Each row of a before or after table is a point. One or more steps were done to the points. Then noise was added and the rows were shuffled. The steps act on columns, c1 being the first. Name the steps. A step turns or swaps two columns, mirrors them in a line or flattens them onto one, adds a multiple of one to another, or multiplies or shifts one. Angles are multiples of 10 degrees, from the lower column toward the higher: turns from -170 to 170, lines from 10 to 170 but not 90. Use the fewest steps. Two steps may share a column if one is a turn and the other turns, adds or multiplies; they go together, in the order done. Otherwise the lowest column goes first.
In the rows, zero is written as 100.

Before:
57 107

105 91

114 95

104 113

102 111

102 110

83 92

109 93

109 71

77 123

97 106

113 116

83 122

97 132
After, 14 rows:
98 130

91 78

143 121

123 170

91 14

117 166

87 148

95 73

103 196

98 133

103 118

117 76

86 84

96 140
Steps: multiply c1 by -1; multiply c2 by 3

Before:
99 82 135 88 112 135

91 98 77 178 110 58

120 119 144 122 99 169

150 88 90 101 38 64

109 129 103 77 129 95

104 151 111 136 102 83

127 153 161 76 131 106

85 96 126 136 48 130

49 130 63 107 96 79

100 75 107 135 103 43

84 99 116 114 116 103
After, 11 rows:
99 76 99 39 100 133

70 107 86 127 78 135

79 95 103 103 106 113

146 111 81 65 73 100

92 123 52 166 100 123

110 117 93 93 115 73

100 140 92 79 107 137

85 132 161 76 103 109

111 91 125 56 106 184

72 84 76 136 106 89

78 137 37 106 115 79
Steps: mirror c1 and c3 in the line at 160 degrees; turn c2 and c5 by 20 degrees; multiply c5 by 0.4; swap c4 and c6

Before, 10 rows:
91 55 117 98 135 117 128 89 107

85 75 133 134 66 75 191 110 81

78 35 82 63 100 80 98 83 89

100 148 63 74 80 83 104 83 122

105 89 92 59 84 95 157 101 121

135 114 77 46 128 68 81 50 146

91 123 102 80 153 72 160 87 119

97 126 118 68 80 84 122 64 73

95 98 129 76 112 75 57 126 69

161 114 91 90 83 88 124 65 22
After (10 x 9):
86 31 80 62 89 90 99 83 102

97 110 160 93 77 108 131 68 69

73 109 137 48 89 66 84 48 118

122 118 96 69 68 106 123 63 94

97 87 99 61 84 114 153 103 110

131 89 93 75 88 73 54 131 90

130 82 81 135 60 110 191 104 89

102 125 87 76 115 42 165 86 109

125 55 91 97 134 86 136 89 98

62 149 99 77 80 97 107 81 104
Steps: swap c1 and c3; turn c5 and c6 by -50 degrees; multiply c9 by 0.4

Before (13 x 14):
64 85 52 69 110 135 108 136 99 116 126 123 104 115

101 53 95 92 75 117 127 120 94 80 114 95 113 91

82 93 105 103 73 103 78 72 135 89 97 110 106 61

70 99 85 110 98 119 86 78 96 132 99 131 74 143

91 85 70 66 77 96 107 86 92 86 92 104 77 98

103 113 65 95 104 65 104 80 93 95 102 114 101 101

82 72 78 65 106 81 85 77 138 95 86 100 126 110

54 81 108 84 104 86 103 102 106 78 58 115 103 123

106 88 99 72 51 88 139 111 106 110 87 97 108 115

83 72 102 56 79 88 110 79 88 99 103 101 110 105

92 80 103 84 95 86 114 72 73 112 115 54 77 103

51 70 74 127 64 104 93 102 124 128 100 125 106 65

79 99 82 136 80 88 112 88 95 100 69 83 150 98
After (13 x 14):
116 98 106 80 94 85 107 46 88 55 114 50 81 125

92 90 98 61 51 89 127 111 116 127 83 93 106 103

138 88 70 114 97 119 91 41 134 79 85 128 86 126

98 107 30 94 105 64 102 72 97 58 102 119 100 106

117 85 40 66 77 96 95 88 95 65 93 99 82 106

141 77 116 85 105 88 98 120 123 90 52 107 119 107

108 73 57 72 106 80 73 68 127 53 82 90 131 72

145 64 49 128 65 105 102 82 81 122 110 113 122 62

132 78 4 68 110 135 97 146 114 178 122 117 116 109

103 104 63 129 81 87 123 81 95 78 70 83 155 102

113 74 105 56 80 88 94 67 99 59 102 92 115 112

94 57 91 83 74 116 123 147 89 126 117 79 111 100

115 91 109 110 73 103 80 63 85 39 109 108 112 50
Steps: mirror c1 and c13 in the line at 100 degrees; turn c2 and c12 by 20 degrees; multiply c3 by 2; turn c4 and c7 by 20 degrees; multiply c8 by 2.5; turn c8 and c10 by 50 degrees; add -0.3 times c14 to c11; turn c9 and c14 by -60 degrees

Before:
90 86 85 104 105 115 111 94 108 107 86 120 77 124 89 131 104 82 119 87
 87 116 73 103

98 109 93 107 100 97 120 83 108 91 107 119 86 94 120 129 96 92 118 105
 91 81 92 103

82 111 86 71 95 90 87 82 105 94 109 97 94 61 122 127 88 135 118 106 98
 108 78 115

99 110 93 108 88 93 116 82 89 96 107 124 111 116 119 99 88 96 102 84 88
 103 116 123

104 90 115 103 103 119 109 81 96 127 105 110 62 116 99 133 95 100 71 101
 97 104 93 119

95 108 89 69 103 96 120 143 89 99 83 69 101 64 105 127 107 86 117 100 96
 117 79 100

98 82 124 106 101 88 120 88 87 110 70 114 112 98 78 53 99 94 118 93 95
 56 99 105

100 103 88 105 15 116 120 83 73 99 103 124 105 128 105 133 85 86 93 86
 95 117 79 118

86 81 111 109 103 122 105 195 109 117 104 101 75 112 50 114 93 88 111 76
 84 112 91 109

84 107 88 100 77 96 121 77 103 115 109 101 94 125 121 129 132 89 115 99
 67 107 93 97

99 105 90 103 69 84 121 106 110 106 94 97 109 114 87 83 97 84 108 105 66
 99 86 125
After:
115 100 103 105 68 85 123 107 113 106 103 86 111 93 90 87 98 84 108 120
 66 94 86 126

127 105 124 104 18 115 120 85 99 99 94 74 105 84 94 134 82 86 90 135 93
 117 78 119

98 108 123 108 97 97 119 83 105 95 101 85 87 102 131 125 95 92 115 99 87
 91 93 107

100 83 102 108 101 83 124 89 99 108 98 61 111 105 105 49 94 94 112 115
 93 51 100 107

119 80 93 107 102 123 108 195 79 110 99 73 77 108 49 113 96 86 110 115
 83 88 89 110

127 104 105 101 80 97 122 78 110 108 107 93 94 101 114 126 135 88 116
 129 66 115 91 101

131 87 124 103 103 115 108 97 87 107 101 74 79 97 83 132 106 86 123 105
 85 105 77 109

117 113 124 104 92 94 113 83 91 98 98 89 111 88 114 98 93 94 104 129 89
 112 114 123

72 110 76 66 104 97 116 150 104 98 103 106 103 126 98 129 104 88 119 112
 96 117 78 100

107 88 105 105 100 118 108 83 101 110 98 86 64 90 96 132 95 95 70 106 93
 104 93 117

74 114 105 68 93 91 86 82 107 98 97 164 92 136 115 127 86 134 119 92 97
 120 79 114
Steps: turn c1 and c14 by -120 degrees; turn c3 and c12 by -120 degrees; add 1.5 times c18 to c12; add 1 times c21 to c9; turn c9 and c20 by -110 degrees; multiply c10 by 0.4; flatten c11 and c17 onto the line at 80 degrees; turn c15 and c22 by 30 degrees
